Each row is a point. Each copy is the shape, with its points in the same order, turned, moved and blurred by noise. Some copies are also mirrored. Which?
In the rows, zero is written as 128.

Shape (7 x 3)
[[148 122 133]
 [ 81 130 100]
 [146 153 215]
 [129 107 119]
 [134 150 101]
 [124 136 132]
 [160 132 105]]
Copy 1 (7 x 3)
[[127 119 144]
 [110 109  74]
 [126  47 191]
 [137 124 119]
 [ 93 129 120]
 [115 106 126]
 [114 146 140]]
Copy 1 is: only turned
Copy 2 (7 x 3)
[[135 118 140]
 [ 96 138  86]
 [107 151 210]
 [119 105 121]
 [144 143 106]
 [117 140 130]
 [163 118 122]]
Copy 2 is: only turned

Shape (10 x 4)
[[135 173  88  94]
 [109 100 111 129]
 [158 156  84 119]
 [ 93  95 128 131]
 [105 141 157 171]
 [ 92 152 143 138]
 [148 114 136 124]
 [103 125 136 123]
 [110 158 110 151]
 [117  54 133 115]]
Copy 1 (10 x 4)
[[172 170 129 138]
 [105 115 122 156]
 [167 157 158 157]
 [ 88 112 114 142]
 [ 68 151 161 118]
 [ 92 159 130 113]
 [126 109 157 131]
 [105 131 126 124]
 [107 172 145 144]
 [ 99  65 119 152]]
Copy 1 is: only turned
Copy 2 (10 x 4)
[[ 76 146 117  80]
 [ 94 117 155 149]
 [ 96 169 129  98]
 [ 95  97 146 166]
 [129 117  92 170]
 [101 106  94 147]
 [130 125 145 128]
 [104 104 121 146]
 [ 89 147  95 143]
 [107  82 190 161]]
Copy 2 is: mirrored
Copy 3 (10 x 4)
[[ 81 140 136  69]
 [147  98 109 106]
 [ 82 147 100  87]
 [162  89 126 116]
 [163 154 128 147]
 [150 143 150 121]
 [106 107 111 138]
 [140 110 137 120]
 [140 156 121  99]
 [144  47 108 135]]
Copy 3 is: mirrored
Copy 4 (10 x 4)
[[140 129 167  73]
 [150 110 104 131]
 [130 158 142  85]
 [146  90 105 147]
 [126 128 147 184]
 [135 105 162 155]
 [102 122 113 124]
 [131  96 134 139]
 [150 139 156 140]
 [126  82  63 137]]
Copy 4 is: mirrored

Shape (14 x 8)
[[ 72  87 135 153  78 121 162 156]
 [126 114 110 132 147  93 101 136]
 [102 152 149 156 120  92 117 144]
 [106 104 161 115 158 152 112 160]
 [122 136 106 131  76 187 127 130]
 [144 105 171 165  87 153 116  92]
 [ 98 119 174 160  78  93 143 158]
 [133 159 118  97 113 124 120  90]
 [151 118 111 136 166 117  89 119]
 [115 114  99 140 157 101 114 106]
 [131 122 120 125 121 112 123 102]
 [151 137 161 149 128 182 128 154]
 [160  97 113 130 149  99  89 153]
 [ 92 132 141 147  80 120  94  68]]
Copy 1 (14 x 8)
[[ 31 135 124 168 118 105 104 138]
 [114 105 170 103 108 131 122 149]
 [103 127 163 122 125 102  91 106]
 [132 104 151 174 150 110 134 159]
 [100 185  88 125 144 114 150 140]
 [119 161  98 126 145 105  65 172]
 [ 71 144 151 162 107  83  70 123]
 [135 163 130 110 120 166 115 117]
 [146 104 153  88 123 132 124 167]
 [106  95 147  91 123 152 116 147]
 [113 133 132 110 117 150 102 146]
 [152 134  95 145 142  74 124 147]
 [132 111 167 104  93 110 132 176]
 [ 91 174 138 105 164 150  67 139]]
Copy 1 is: only turned
Copy 2 (14 x 8)
[[ 89 148 122 163 117 141  82 214]
 [157 116 119 138 107 109 113 126]
 [156 165 116 157 128 159 108 139]
 [108 107 140 177 150 136  80 111]
 [ 85 114 148 146 170 151 162 171]
 [ 94 143 177 123 107 184 129 137]
 [131 183 139 149 125 161  75 179]
 [128 153 150 142 144 107 174 122]
 [147  96 126 130 110 123 130  96]
 [130 116 109 150  90 111 136 122]
 [124 137 137 137 111 119 144 131]
 [ 94 123 135 131 171 178 108 115]
 [158  91 132 111 120 115  97 117]
 [127 156 173 171  93 161 170 157]]
Copy 2 is: mirrored

Shape (13 x 9)
[[148 104 169 135 126 123 120  88 157]
 [111 112 126 127 169 122 142 133 134]
 [126 155 154 121 105  97 155 103  83]
 [124 167 126 169 122 118 139 114  85]
 [145 173 129 112 138 171 143 125 155]
 [104 175 107 128 115 135 108 108 125]
 [174 126 110 107  92 166 111  83 134]
 [181 158 156 147 159 129  97 104 153]
 [185 113 123 183 112 104 170  81 122]
 [109 104 108 106  92 176 110 153  81]
 [110 142  97 116  95  99  94 145 129]
 [105 107 149 116 157 112 156 130  96]
 [117 112 140 165 142 103 111 154 156]]
Copy 1 (13 x 9)
[[137 109  88 160 103 172 127 110 131]
 [153 138  99 115 141 124 120 144 128]
 [151 133 145  86 113 136 151  58 123]
 [138 141 169 113 110 105 144  94  91]
 [102 159 142 119 148 181 136 146 107]
 [100 166 153 146 144 121 154 103 113]
 [104 176  95 146  96 181 149  92  82]
 [138 123 152 175 124 181 105 119  89]
 [163 146 139 127  28 148 131 115 115]
 [ 83 167  71  87 134 101 136  94  69]
 [ 98 176 127 140 138 102 105  82 135]
 [169 121 101  90 142 122 131 110 128]
 [129 116 116 140 122 113  86 138 135]]
Copy 1 is: only turned
Copy 2 (13 x 9)
[[128 135 159 133 131 101 147 161 156]
 [112 130 104 144 123 126  93 143 123]
 [127 193 107 116 144  99 158 142  86]
 [145 179 125 117 169 138 125 118  85]
 [146 149 130 142  79 162 142 111 125]
 [149 164 137  89 111 129 111 100 100]
 [178 126 174 127  86 107 155 142  93]
 [168 169 159 136 123 153 128 158 164]
 [182 128 130 156 188 106 166 147 114]
 [105 116 151 108  93 131 117 146  34]
 [140 131 113  55 115 124 109 142  95]
 [ 91 156  94 147 133 111 110 157  99]
 [112 116 122 101 152 150 103 155 146]]
Copy 2 is: mirrored

Shape (14 x 11)
[[152 166 127 141 159 151 108 152 152 128 141]
 [120 158 110 149 132 107  87 161 154 151 153]
 [171 149 125 118 180 125  98 103  45 107  60]
 [157  85  96 151 144 176  83 136 148 163 111]
 [158 120 140  88 101 105 146 107  90 115  88]
 [114 186 120 112  96 136 133 113 132 139 142]
 [122 188 140 155 110 115 145 108 144 148 149]
 [111 140 137  95  99 123 160 118 143  99 119]
 [104 174 163 133  89 137 130 139 110 128 112]
 [146 161 106 131 114 152 130 179 164 182 154]
 [168 130 103 180 127 152 114 149 102 120 130]
 [166 133 165  91 117 128 113 100  88 112 128]
 [133 134 163 103 156 115 151 110  75 130 121]
 [121 146  87 154 130 160 103 147 114 140 166]]
Copy 1 (14 x 11)
[[125 114 128 105 120 164  99 107 135 148 126]
 [108 173 132  97 120 140 102 109 138 138 109]
 [121  95  80 146 187 176 130 103  73  59 164]
 [ 80  98 149 137 109 138  79 124  70 130  93]
 [141 112 134 158 144 116 141 150 114  50 166]
 [136 127 148 118 129 105 119  84 175  93 127]
 [155 149 153 136 156 120 113  95 176 133 120]
 [134 112 124 147 117 101 133 147 179  87 140]
 [126 141 126 155 136 116  86  99 175  95 169]
 [ 99 136 188 107  86 140 109  95 143 148 134]
 [ 88 105 152 114 173 144  86 130 110 129 147]
 [168 107 115 123 140 111 104 128 102  75 169]
 [149 115  98 155 147 111 152 110 108 103 179]
 [ 82 120 140  92 146 112  97  87 128 140 119]]
Copy 1 is: mirrored
Copy 2 (14 x 11)
[[132 159 141 108 136 134 130  81 151 143 100]
 [ 75 137 155 113 129 129 124  85 133 120 128]
 [195 114  56  59 116 175 125 106  95 109  94]
 [142 142 145 179 101 185 150  83 122 107 100]
 [174 131  67 121 128 119 115 159 113  89 147]
 [106 146  85 132 121  86 100 107 137 149 132]
 [ 85 158 104 112 106  80 121 125 148 136 101]
 [138 133  97 140 144 108  93 160 155 138 141]
 [131 142 106 108  92  94  69 121 153 119 130]
 [ 98 192 149 157 141 107 112  76 130 114 114]
 [128 175 103 113 103 173 135  88 160  95 117]
 [183 137  89 101 107 112 141 131 119 123 159]
 [164 155  96  83 111 130 114 162  95 138 126]
 [ 93 172 115 129 105 161 120  74 137 143 136]]
Copy 2 is: only turned
Copy 3 (14 x 11)
[[122 156 172 123 141 156 123 137 140 130 112]
 [156 129 163  96 173 151 125 146 136 164 134]
 [109 106 154 164  84  70 167 195 114 104  92]
 [120 162  95 157 167 151 123 177 120 116 162]
 [133 107 101 125  76  83 150 126  72 137 115]
 [187 114 137 108 128 134 135  95 124 121  96]
 [174 110 131  77 127 130 102 109 144 126  83]
 [166 121 124 115  80 123 131  83 114 151 126]
 [169 120 149  76 117  89 139 106 131 106 130]
 [138 141 144  88 173 179 129 106 111 116 125]
 [ 97 136 117 113 150 115 155 149 151 135 116]
 [135 128 131 150 111  61 121 112  84 130  99]
 [117  74 148 135  94  82 108 124 107 120 116]
 [150 121 135 134 182 140 149 123 162 132 118]]
Copy 3 is: only turned

Shape (17 x 12)
[[114 105 123 129 117 109 177 152 125 135 110 118]
 [131 106 104 146 109  78 125 145  95 109 122 103]
 [110 138  85  89  98 119  80 141 129 165 121 165]
 [158 104 128 130 153  80 143 125 141 124 117 125]
 [163 115 121 168 122 163  99 120 124 146 173 155]
 [ 89 110 140  94 111 102 105 157 135 112 152 149]
 [117 153 115  82 107 128 108 144 127 105 128 151]
 [158  60 155 149 183 187  82 133 138 159 176  92]
 [ 88 151  90  95  99 126 104 144 148 134 136 124]
 [109  79 129 148 187 170  94  83 112 142 145 125]
 [103 113 151 145 150 182 118  95 119 142 155 108]
 [146 121 139 141 196 181  95 133  98 155 186 112]
 [142 118 151 123 110  88 149 142 101 143 115 108]
 [128 149 118 103  98  84  83 124 155 144 155 128]
 [110 140  98  97 114 143 105 143 150 111 138 124]
 [114 146 103 127 130 112 111 159 144 150 182 146]
 [146 101  87 105 102 127 172 103  84 139 166 124]]
Copy 1 (17 x 12)
[[164 112 101 113 122 111 138 153 149  96 141  93]
 [136 128  98 133 150 123 152 135 109  70 169 117]
 [ 89 117  83 163  89 134 107 121 130 153 178 102]
 [170 123 103 133 126 100 139 133  79 109 113 113]
 [127 133 134 135 167 130  82  89 134 154 134 141]
 [ 90  75 105 113 104 139 117 150 114 117 136 138]
 [ 98 111 125 129 104 158 126 149 109 139 157  81]
 [135  49 142 156 177  93 123  56 157 147 105 160]
 [ 89 114  99 110  90 136 147 122 139 146 172  90]
 [111 108 155 181 160  79 144 113 165 149 101 150]
 [132  99 168 131 156 116 145 120 176 158 127 136]
 [127  83 134 168 196 144 135  89 160 163  88 133]
 [174 106  89 125 145 129 143 151 117 115 167 117]
 [ 99 112  75 119 111 134 137 108  93 160 175 138]
 [ 95 109 136 121 112 129 143 110 131 146 149  86]
 [ 97 129  78 116 125 156 115 107 139 145 121 117]
 [122 130  92 119 190  88 115 160 132 135 151  77]]
Copy 1 is: mirrored
Copy 2 (17 x 12)
[[150 119 107 141 136  95 118  85 149 148 156 139]
 [148 118  80 136 109 117 112  89  85 135 164 163]
 [120 165  63 103 129 168 122 120 121 165  97 125]
 [169 147 129 166 147 102 102 113 100 133 139 149]
 [ 83 180  94 166 105 134 112 159 129 101 152 143]
 [149 131  48 128 125  97 111 126 122 127 106 103]
 [123 146  85 102 137 127 129 116 105 131 115  90]
 [118 109 108 200 102 137  69 228 147  99 149 143]
 [135 133  86  96 108 155 123 105 134 126 101 105]
 [ 85 103 103 184 141 142  50 154 130 106 122 145]
 [ 72 100 120 161 114 117  85 154 150 102 114 137]
 [ 81 133 123 144  99 124  50 205 124 105 147 138]
 [146 120 110 142 119  80 134 117 102 161 143 163]
 [149 163  87 124  93 136 133 121  97 125  82 133]
 [129 130  92 117 117 151 126 122 123 114 118  94]
 [135 177  88 104  91 125  86 132 136 109 118 127]
 [ 97 145 113 171  80 118  99  81 116 169 163 109]]
Copy 2 is: mirrored

Shape (17 x 12)
[[149 129  72 138 151 133 138 191 139 124 128 136]
 [183 102 100 117 162 141 130 154 151 112 144 129]
 [150  92 106  99 124 127 136 162 127 148 164 141]
 [180 104  98 113 165 159 111 169 148 100 149 124]
 [143 156 194 145 103 135 155 120 163 137  88 148]
 [163 141 108 109 165 124 107 162 109 109 156 161]
 [ 97 157 176 132 102 131 165  85 128 114 124 111]
 [132  99 138 170 181 133 127 130 101 156 169 146]
 [126 100 110 167 133 164 102 104  92 136 133 166]
 [170  99  98 141 132 101 110 164 139 100 164 150]
 [157 158 155 144 106 128 181  93 146 124 138 148]
 [148 112  88 106 170  99 111 135 160 131 136 143]
 [115 161 171 153 104 129 148 123 168 114 145 124]
 [140 166 184 119  98 114 150 124 133 131 121 117]
 [148 152 175 142  93 114 130 117 150 130 114  99]
 [151 141 104 162 140 150 109 108 110 168 166 134]
 [121 123 125 147 142 170  98 122 133 157 173 172]]
Copy 1 (17 x 12)
[[140 188 179 141 165 130 160 136 124 119 121 173]
 [141 154 189 130 169 121 120 144 132  88 148 177]
 [161 153 166 139 144 102 116 145 156 148 150 179]
 [140 170 198 118 170 123 118 156 150  84 137 175]
 [107  73 117 104 145  74 156 127  94 113  90 157]
 [165 189 167 120 136  86 141 136 144  84 151 151]
 [ 99  83 113 107 138  99 122  87 122 136 112  96]
 [137 146 132 167 189  77 150 163 155 112 167 118]
 [138 163 104 164 165  90 100 174 121 115 120 113]
 [167 180 139 129 178 104 122 120 151  97 147 192]
 [124  99 143 122 161  62 119  89  89 127 120 140]
 [123 169 154 141 137 123 134 133 127  97 180 185]
 [ 88 111 123 102 163  75 138  91 132 123 101 148]
 [128  85 132 109 120  81 148  88 135 118 101 144]
 [110  85 123 131 135  93 132  90 139 100  93 160]
 [121 163 146 191 153  62 115 137 136 107 129 130]
 [106 170 128 143 155  51 116 174 143 124 138 138]]
Copy 1 is: mirrored
Copy 2 (17 x 12)
[[182 170 128 153  96 110 118 130 123 129 191 126]
 [163 138  96 149  93 154 120 117 122 131 183 140]
 [174 157 100 149 116 129 131  80 119 106 141 123]
 [165 142  89 152  94 153 124 115 149 146 192 127]
 [130  88 106 126 100  68 140 167  89 175 106 144]
 [170 169 110 131  99 152  88 135 133 141 142 114]
 [ 85  97 129 133 160  76 121 156 106 154 102 153]
 [113 151 118  91 101 112  98  84 107 141 155  85]
 [143 116 160 122  99  94  74  79 137 164 147 103]
 [190 124 126 123 116 158 123 116 115 117 170 102]
 [130  96 125 151 130 102 103 146  63 152 118 151]
 [146 152 137 144  76 158 124 131 131  96 151 123]
 [109  97 110 143 142  80 132 165  97 155 130 104]
 [130 119 113 128 137  97 151 160  98 173  92 147]
 [130  99 126 133 130 108 171 152  98 178 115 140]
 [123 144 159 157 111 126  96  83 103 172 146 100]
 [126 126 119 155  93 107  84  88 123 150 133  68]]
Copy 2 is: only turned
Copy 3 (17 x 12)
[[165 136 155 128  94 108 134 152 119 153 126  63]
 [145 146 173 112 121 108 124 115 149 166 109  92]
 [113 130 167 129 153 134 118 154 126 171 131  90]
 [151 137 184 119 119 113 110 105 141 168  81  91]
 [147 159  95  75 127 152 138 155 127  89 118 166]
 [146 128 169 151  97 113 129 137 122 189 110 130]
 [111 132  61 139 141 165 125 123 135  88 122 152]
 [129  79 134 128 139  80 114 171 164 146 118 131]
 [ 89 107 162 139 100  92  99 166 144 100 115 135]
 [106 127 165 122 115  99 162 135 125 175 100  94]
 [108 161  71  96 110 146 128 143 157 136 123 146]
 [149 152 175 150 130 112 159 138 170 157 128 110]
 [135 132  75 111 138 156 152 144 136 111  82 136]
 [135 136  88 104 135 172 142 132 121 121 137 158]
 [131 121 105  87 131 170 162 119 131 102 128 140]
 [110  88 150 124  91 140 114 165 181 135 121 122]
 [112 111 162 134 113 126 104 189 157 133  75 137]]
Copy 3 is: mirrored
